Each row of a before or after table is a point. One or more steps were done to the points. Then noise was added and the rows were shuffled. The steps act on how far a point lies along the listed directions, d1 being the first. What was done? A step turns or swaps two directions, mirrors them in a line or flattens them onto one, adds a multiple of one to another, or multiplies one. Angles are multiples of 10 degrees, from the lower direction toward the higher: turns from -170 to 170, lines from 10 to 170 but not 90. Use the fewest steps. Two steps may share a direction if one is a turn and the other turns, adds or multiplies; they go together, in the order done. Otherwise the lowest direction goes first.

Directions:
(1): [-31 -37]
(2): [ 37 -31]
Before (13 x 2)
[[-31  -5]
 [ 24  30]
 [103  33]
 [-11   9]
 [ -4  48]
 [ -8  15]
 [ 22  32]
 [-19  58]
 [ 68  50]
 [ -4   1]
 [-17  16]
 [-22  -6]
 [  7  -6]]
After (13 x 2)
[[-16  -2]
 [-20  34]
 [-63   1]
 [ -5 -32]
 [-49  11]
 [-22  80]
 [-11  -8]
 [-22 -13]
 [-23  32]
 [ -1 -21]
 [ -1  -4]
 [ 11   4]
 [  4 106]]
Steps: turn d1 and d2 by 70 degrees

Directions:
(1): [ -7  17 -38  54]
(2): [61 26 16 12]
(3): [ 12  21 -50 -40]
(4): [ 29 -58 -22   6]
Before (12 x 4)
[[ 32 -18  18  -8]
 [ 19  37  41 -15]
 [ 32 -53 -19  44]
 [-10  20 -22  18]
 [-28  -3 -35  66]
 [-50  48 -49  44]
 [-31 -74  41  -2]
 [-43  12 -12  -1]
 [ -4 -11  23   3]
 [-59  43 -41  52]
 [-17 -50 -24  -1]
 [ 31 -56   3 -11]]
After (12 x 4)
[[-27  -1 -39  63]
 [ 13  35  46  -9]
 [-25 -71  30 -10]
 [-10  20 -26  17]
 [ 31 -55 -14  48]
 [-57  47 -47  45]
 [ 31 -21  25  -4]
 [-49  49 -52  37]
 [-16 -45 -32  -8]
 [ 32 -57   3 -11]
 [-41  20 -22  -8]
 [ -4 -13  20  -1]]
Steps: add -0.3 times d2 to d3

Directions:
(1): [ 53 -20  18  31  17 -45 -29 -41]
(2): [ 33  43  14 -26 -70  10 -20 -18]
(3): [-13 -26  26  72 -45  24   8  10]
Before (10 x 8)
[[  -7  -18   24   25  -52   20   -3   -4]
 [ -24  -24   22   61   -9   18   11   13]
 [  21  -25   40   55  -43  -15    1  -20]
 [   5   27   26  -23  -37    0  -24    7]
 [ -25  -44   -7   53   42   -4   -6   -1]
 [  -4   35   -3  -54  -30   -6    3    9]
 [ -32  -19  -28  -27   31   19   28   42]
 [ -41  -19   -4   33   22   25   34   18]
 [  61   51   48  -18 -121   17  -29  -36]
 [  19    5  -12    7   16   15  -18   -3]]
After (10 x 8)
[[ 10  20  30  -8 -42  -1 -26   6]
 [ 31  -3   3 -10  58 -44 -20 -25]
 [-16 -18 -32 -12  81 -19 -12 -10]
 [ 41  32 -13 -92  46 -56  -9 -32]
 [  4   7 -17  -2  12  26  -9   6]
 [ 71  74  24 -80 -83  -2 -37 -41]
 [ -6   1  27  35 -77  12   6  14]
 [-11 -66  15  82 -10  16  21  28]
 [  4 -29   6  47  44 -17  10 -17]
 [ 40  -3   6 -35   5 -33 -30 -40]]
Steps: turn d1 and d3 by -120 degrees; multiply d3 by 1.6

Directions:
(1): [ 53  37 -15 -45 -49 -34 -21 -15   2]
(2): [ 35 -21  61 -10  11 -24  57 -23 -24]
(3): [ 35   9 -33  66 -37  26  33 -10 -25]
(4): [ 42 -64  -6  30   2 -36 -31  25  30]
Before (10 x 9)
[[  23  -23   36   -9    9  -27   22    2    6]
 [ 106   73    1  -22 -112  -41   -6  -13  -11]
 [  -9  -33   36  -27   37  -20    8    6   17]
 [  13   -9   40  -37   43  -18   -1  -12   15]
 [  45   -8    4  -23   -4  -55   -2   -6    3]
 [ 121  -37    9  -53  -23  -97  -51   -8   26]
 [ -19  -30    9    5   25   -3  -16    9   15]
 [  -8   -7   12  -52   21  -22  -22    8    8]
 [  24  -59   42   20   29  -27   33   19   18]
 [  35  -75   36   31   21  -34  -13   35    1]]
After (10 x 9)
[[  -8   -4   46  -59   56  -18  -18   -8   24]
 [ -16  -35   37   18   32    3    3   25  -15]
 [  -8  -35   37   15   34   -4   38   17   12]
 [ -29  -27   38  -48   50  -22   -4    9   25]
 [   2   -7   31  -17   15  -16   17    4    5]
 [ -30  -26   13   -6   33   -2  -16    7   14]
 [  86  102  -12   -6 -119   -4   18  -25  -32]
 [  25   33   23  -84    4  -34  -13  -30   -5]
 [  11   17    6  -34    5  -32    7  -13   -8]
 [ -26   -7   25  -78   36  -28  -33   10   15]]
Steps: flatten d1 and d4 onto the line at 160 degrees; multiply d2 by 0.7; multiply d3 by 1.6

Directions:
(1): [-54   2 -54  -1 -13 -12 -32  16   2  50  35  55]
(2): [-33  -3 -12  50   5  60  41  16  47 -19 -37  29]
(3): [-20  -9 -40 -26  84  18  -4   9 -53 -25 -20  -2]
(4): [ 21 -22 -13  44  28 -12  49 -47 -20  72  -2  -8]
(5): [ 46 -31 -11 -53 -32  63  31  21 -22  21  14  25]
Before (9 x 12)
[[ 18  -9 -37  -8  15 -26   4 -40 -59  26  23  -8]
 [-16 -28 -15  49 -30  25  58  10  28  50 -27  65]
 [ 32 -24  -1 -51  76  -6   4   4 -56  -8   9 -13]
 [-10  -9   3  14 -26  29 -12   6  11  -3  -5  14]
 [-29  25  35   8  -9 -62 -61  -4  10 -24  -4 -62]
 [ 21  -9 -19 -29 -39  -9 -10   5  -3  24  33   6]
 [-97  -8 -82  43 -20   4 -29  28  17  91  30  87]
 [ 36   5  20   6 -29   4  10  -1  10  32   2   8]
 [-21  24  15  -8  26 -51 -38 -14 -25  -4   6 -26]]
After (9 x 12)
[[ 64 -11  22 -35 -48  46  20  20   2  28  13  13]
 [  2 -23  -2  11 -32  40   0   3   3  16  -2  22]
 [ 38 -20 -20 -53 -52  20  -4  21  -9   9  34  11]
 [-35  30  17   7  36 -69 -44 -28 -22   1   8 -34]
 [-20  10   7   8 115 -75 -29 -21 -32 -26  -4 -34]
 [ 19 -25  24 -24 -64  76  44  57  38 -38 -41  53]
 [-23   3   5  24  -4 -58 -30 -23  -8  51  12 -40]
 [  8  22   3 -20  14 -34 -34 -17 -41 -62   5 -35]
 [-77  23 -13 -36 -60  44 -71  91  44 -74   3  47]]
Steps: mirror d1 and d4 in the line at 150 degrees; add -1.5 times d3 to d5

Directions:
(1): [-25   0 -39  50  -8  25 -50  11 -23 -10 -27  46  54 -47]
(2): [ 34 -25   4   2  -4 -27  -8   5 -28 -34  59  34 -54 -66]
(3): [  8   0 -18 -13 -65   6 -56 -10  -6  37  57  25   1  57]
(4): [ 18 -49 -58  29 -11  -9 -13 -40 -16 -46 -37 -35 -36  36]
(5): [ 51   1  26 -34   1 -50 -59 -31  15 -11 -16 -33  54 -24]
(6): [-11 -54  -3   2  24  10 -22 -36  44  80 -15   5 -33 -35]
Before (10 x 14)
[[  71  -21   70  -64   28  -21   -9  -59   77   85   11  -26    1   23]
 [  -5   27   14   -9   -2   11    6   30   18   23   26   14    2  -39]
 [ -16   30   36   -4   43   23   51   43    0   16   -3   14    5  -32]
 [  29  -45    7  -20  -37  -27   37   -5    2   -6   49  -26 -111   52]
 [   2   42   31  -40   16    3  -49  -12   50   22   -9  -35   68   19]
 [ -12  -19  -16   21  -34    1    2    6   -1   27   11   38  -54   12]
 [ -30  -38  -10   -6   11    8   -5  -47   50   89  -17   -5  -75   61]
 [ -16   39    8  -13   29   -3   36   51  -21   -7  -28   14   48  -20]
 [  20   22   50   -8   56  -25  -22   29  -11   -9  -15   -9   78  -80]
 [ -20  -18  -19   53   45   19   90   12    0  -68  -65   -7    5  -22]]
After (10 x 14)
[[ 12  26  55 -14  44  -1  27  34   4   6   1   7  21 -55]
 [-12  14  13  -8  12  26  -2  22  15  -4  61  26 -27 -22]
 [ 16 -12  -4   1 -33 -27 -34 -15  17  26 -17   6  -9  12]
 [ -6  40  14 -12  -1  13   0  25  29  28  12   1  23 -27]
 [ 15 -63   7 -20   6 -35 -32 -54  31  57  27   6 -98  -2]
 [ 26 -22  16 -35 -32 -28  12 -29  36  12  -8 -62 -48  90]
 [ 26 -16  -2  39  46 -19  55   0  -4 -93 -49 -13  15 -58]
 [ 30 -24  47 -27  28  22  48 -25  54  88  37  14 -58  36]
 [-50  34  22  23  57  35  34  58 -18  18 -26   9  48 -31]
 [  1  36  11 -13  32 -13  29  53 -30 -19 -13  28  30 -43]]
Steps: turn d2 and d5 by 160 degrees; multiply d5 by 0.4
